Rows are points. The points of each table are mixes of a few directions, plus a little noise. How many directions does each table use, and how many do they share? Where both have some left over, give the other angles between the two spaces (their principal angles), to ten degrees, smallest first.
In the rows, zero is written as 128.

First (6 x 2)
[[114 160]
 [159  62]
 [140 104]
 [110 162]
 [120 145]
 [124 135]]
Second (7 x 2)
[[113 158]
 [ 99 190]
 [152  75]
 [137 107]
 [139 107]
 [121 144]
 [136 114]]
Directions: first 1, second 1, shared 1

First (7 x 3)
[[118 159 142]
 [116 166 145]
 [148  64 100]
 [117 161 143]
 [136 103 117]
 [145  75 104]
 [115 168 146]]
Second (6 x 3)
[[126 134 131]
 [112 176 149]
 [116 165 144]
 [139  95 114]
 [123 144 135]
 [152  53  95]]
Directions: first 1, second 1, shared 1

First (6 x 6)
[[146 122 140 103 119 147]
 [147 126 133 123 130 132]
 [166 126 130 135 144 122]
 [ 22 145  90 198 134  74]
 [158 122 139 108 126 143]
 [129 125 137 103 114 148]]
Second (8 x 6)
[[118 170 149 107 141 128]
 [106  58 190 154 106 168]
 [147 159  82 117 138 102]
 [117 137 154 122 132 137]
 [126 175 131 107 142 120]
 [157 154  58 122 135  93]
 [135  71 112 153 109 134]
 [121  99 148 138 119 143]]
Directions: first 2, second 2, shared 0; angles 60, 90

First (9 x 8)
[[139 103  82 157  99 154 141 117]
 [118 180 142 101 162 118 127 125]
 [112 193 148  93 175 114 119 129]
 [109 164 128 112 163 122  97 144]
 [141  96 171 124 108 110 145 125]
 [107 125 129 128 148 120  70 163]
 [149  38 130 166  69 133 137 131]
 [144  91 106 152  94 143 149 117]
 [136 165 118 118 134 137 166 101]]
Second (7 x 8)
[[ 86 166 131 161 150 174 135 129]
 [147  95 169 123 130 118 139 108]
 [178  71 115 105  94  88 120 124]
 [148 123 149  95 159  98 106 116]
 [100 170  89 161 143 184 142 119]
 [136  84 137 129 116 109 100 145]
 [101 187 109 121 103 127 156 154]]
Directions: first 3, second 5, shared 3

First (9 x 11)
[[145 147 107 127 122 106 139 123 104 137 139]
 [143 146 126 112 119 134 136 156  73 129 128]
 [ 63  94 117 102 130  84 156 102 152 129 105]
 [126 116 165 181 152 198 114 125 144  50 126]
 [179  93 134 127 124 153 107 102 120 107 119]
 [137 148 129 107 102 118 113 165 154 191 145]
 [123 112 105 114  95  90 151 105 150 132 137]
 [ 95 147 157 172 181 154  89 136 202 151 130]
 [142 148 112 110 127 116 147 140  54 125 124]]
Second (8 x 11)
[[115 129 111 168 111 111 156  93 171  85 154]
 [141 127 144  90 145 145 101 162  86 169 103]
 [139 127 142  95 143 142 105 158  92 164 106]
 [120 128 117 152 117 118 146 106 154 101 145]
 [112 129 108 176 107 108 161  86 180  77 160]
 [134 127 136 111 136 136 116 143 110 146 116]
 [148 127 152  70 154 152  87 180  65 190  89]
 [117 128 114 163 113 113 152  97 165  91 151]]
Directions: first 6, second 1, shared 1

First (11 x 14)
[[109  88 125 208 130  91 132 166 112 118 141 148  74  75]
 [103 178 145 185 159 160 154 155 130 174 136 140 130 138]
 [ 95 162 146  84 121 140 118 136 118 128 174 119 115 144]
 [ 64 159 124 128 139 152 117 105 138 139 109 135 171 152]
 [100 143 126  84  58 122  63 113 126  97 131 120 150 136]
 [162 128 122  41 134 118 134  75 115 128 123 105 136 160]
 [160 112 125 170 135 110 146 139 116 141 122 133 100 108]
 [133 100 120 118 140 132 131 120 146 109 112 128 145 125]
 [212 139 141  84  77 131 113 142 127 123 145 110 120 134]
 [146  80 132 161 128 134 132 176 157  90 135 138 118  89]
 [124 119 106 144 190 121 168  76 122 161  80 132 147 146]]
Second (8 x 14)
[[185 148 159 150 162 105 136 123 169  92 210 107 198 150]
 [ 91 115 143 125 128 117 170 111 115  96 104 108 115 151]
 [148 123 157 130 154 157  85 117  84 130  96 130  99 121]
 [139 104 139 138 105 124 129 140  88 121 124 119 102 171]
 [ 95 115 131 121 121 130 147 120 103 119  93 120  99 140]
 [156 133 123 133 125 132 105 139 133 143 148 137 137 122]
 [130 130 138 128 143 135 119 121 122 126 121 127 125 122]
 [ 78 159  38  99  86 123 135 154 209 200 129 174 148  50]]
Directions: first 6, second 4, shared 0; angles 40, 60, 70, 80

First (10 x 18)
[[109  87 169 110  97 164 139 206 153 117 147  98  96 121 198 116 169 109]
 [173 121 104 110 128  84 151 128 130 118 115 147 122 105  94 135 111 120]
 [144 126 110 134 133 108 132 103 114 119 117 140 144 119 106 133 120 139]
 [127 146  95 141 117 152 105 105 108 188 130 110 165 152  94 111 131 129]
 [137 161  94 138 155 109 116  74 115 149 123 145 151 141  71 129 101 134]
 [104  91 165  96  91 183 135 232 168 151 162  82  85 134 197 100 178  86]
 [133 138 177 118  82 144 138 187 143 132 112 109  88 128 190 147 113 129]
 [108 142 132 148 158 119 117  82 117 103 125 146 141 133 120 139 117 147]
 [146 104 115 143 117 111 136 104 100 103 109 137 159 108 122 137 133 154]
 [ 98 160 121 142 200 105 113  59 132  99 140 164 129 141  89 133 108 132]]
Second (9 x 18)
[[ 81 112 227 153 209 132 186 166 128  58 148 145 147 142 132 109 171 150]
 [141 135 103 114 124 110 127 118 111 130 122 138 126 125 102 131  96 129]
 [176 166 149 158  81  83 140 174 113 133  87 165 121  74 120 185 133 155]
 [137 132 120 139 107 135 116 132 142 148 127 121 119 121 146 138 140 123]
 [102 110 123 150 148 160 121 129 162 143 171 109  99 145 157 110 147 106]
 [134 140  85  68  60 123  76 142  97 145 101 135 144  93 112 139 138 116]
 [154 138 111 169 122 120 134 124 149 156 136 128  94 125 137 147 107 127]
 [ 87 110 110  65 139 142 104 125 102 106 141 127 149 137 104  94 132 111]
 [141 112 125 136 163 149 150  43 146 133 119  84 153 190 144  99  88 133]]
Directions: first 5, second 5, shared 1; angles 40, 50, 60, 70
